Every row gives one point. Two turns around zero, p and q, are shown by what they do to some points. Write where each new point lands after one turn and then the other. Backwards means that the second turn is done in reverse. Each puzzle has new turns, and all numbers are rounded.
(in the rows, 128 means zero)

Turn p:
[176 170] => [178 168]
[139 144] => [140 144]
[96 86] => [94 87]
[115 101] => [114 102]
[113 139] => [113 140]
Turn q:
[169 107] => [172 141]
[ 92 110] => [114  90]
[148 122] => [147 137]
[103 172] => [ 80 143]
Where do these land?
q, then p: [186 121] => [176 161]
q, then p: [ 87 146] => [ 85 114]
p, then q: [ 97 114] => [114  97]
p, then q: [142 131] => [137 139]

Turn p:
[128 132 142 174] => [104 120 151 163]
[105 169 157  65] => [140 197 131  82]
[154 132 150  92] => [169 145 143 112]
[141 104  88 161] => [122  83 103 155]
[126 131  80 119] => [130 121  80 128]
[114  99 152 157] => [103 102 162 128]
Turn q:
[138 122 128  83] => [110 123 116  87]
[ 99 118 139 160] => [121 121 131 172]
[102 199 109 152] => [131 200 157 152]
[107 107 146 161] => [124 106 132 170]
[164 120 116 132] => [161 118 123 110]
[ 98 118 110 137] => [118 138 105 154]
[187 112 147  71] => [131  91 132  51]
Where do these land?
q, then p: [145 137 104 125] => [152 141 115 135]
p, then q backwards: [ 82 139 111 136] => [ 94 124 124  90]
q, then p: [116 166 129 142] => [120 159 148 147]
q, then p: [113  77 161 130] => [101  75 132 110]
p, then q: [152 182 108  91] => [174 177 142 105]
q, then p backwards: [160  67 155 143] => [157  65 102 141]

Turn p:
[113 165 121 158 132  88 105 168] => [115 172 123 162 130  80 103 135]
[ 91  84 146 158 121 103  72 109] => [123  82 166 150 133 108  65 144]
[ 88 183 116 173 100 132 159 123] => [ 99 160 127 200 112 146 139 101]
[168 146  83 144 165 142 121 130] => [175 153  76 131 137 136 120 133]
[139 128 112 112  80 175 102 108] => [133 114 124 115  63 166 118 137]
[134 138  78 100 143 112 162 131] => [131 127  75 120 131 110 156  94]
[163  90 167  89 102  99 135 110] => [146  89 173  88 117 103 165 136]
[100 122 151 123 173 154 131 112] => [118 127 139 112 171 163 107 109]
[115  94 146 148 173 168 143 151] => [109 125 119 119 187 165 120 159]
[169 129 159  73  90 109 151 138] => [129 130 156  81  97 103 187 131]
Turn q:
[124 165 136  94 100 130 161 143] => [114 182 150 114 122 147 142 144]
[107 128 129 119 134 160  76 154] => [133 121  91 123 149 154  86 153]
[158  85  96  99 147 102  79 103] => [116  94  79  87 109  89 111  95]
[138 149 150 149 131 158 159 112] => [151 136 164 138 156 146 146 113]
[130 107  93 189 131  80 110 155] => [138 104 109 180 107  64 118 149]
[161 157 125  96 125 159 166 152] => [134 182 127 103 158 136 165 133]
[152  86 152 124  78 115  84  82] => [169  92 138  80  73 124  98 109]
[113  90 108 168 138 153 151 147] => [152 107 101 176 131 138 161 134]
[ 80 171 100 144 125  89 162  92] => [ 83 155 165 184 102 125 119  95]
[ 87  94 162 127 134 124  94 142] => [116  78 119 126 116 156 105 163]
[159 175 157 101 165 137 167 126] => [104 155 166 100 184 127 158 119]
Where do these land?
q, then p: [140 140 150 109 129 119 145  89] => [122 119 167 107 130 144 136 102]
p, then q: [118 125 155  70 171 125 172 154] => [ 51 133 131 116 143 158 152  98]
q, then p: [115 111 124 113 137 194 112 127] => [152 124  80 107 128 173 117 131]
q, then p: [108 128 156 155 197 116 132 153] => [101 109 121 139 201 121 108 149]
q, then p: [139  83  96 124  90  88  79 104] => [140  81 128 131  57  87 125 133]
p, then q: [ 75 167  92 174  68 147 134 135] => [177 137 142 207 100 150  88 130]
q, then p: [167 126 183 128 128 140  92 147] => [135 133 123  59 146 102 129 150]
q, then p: [152 170  99 123 126 130 132 122] => [150 158 138 138 127 116 118  90]
q, then p backwards: [137 102  97 157 105  92 154 121] => [144 148 107 131  80  89 135 121]
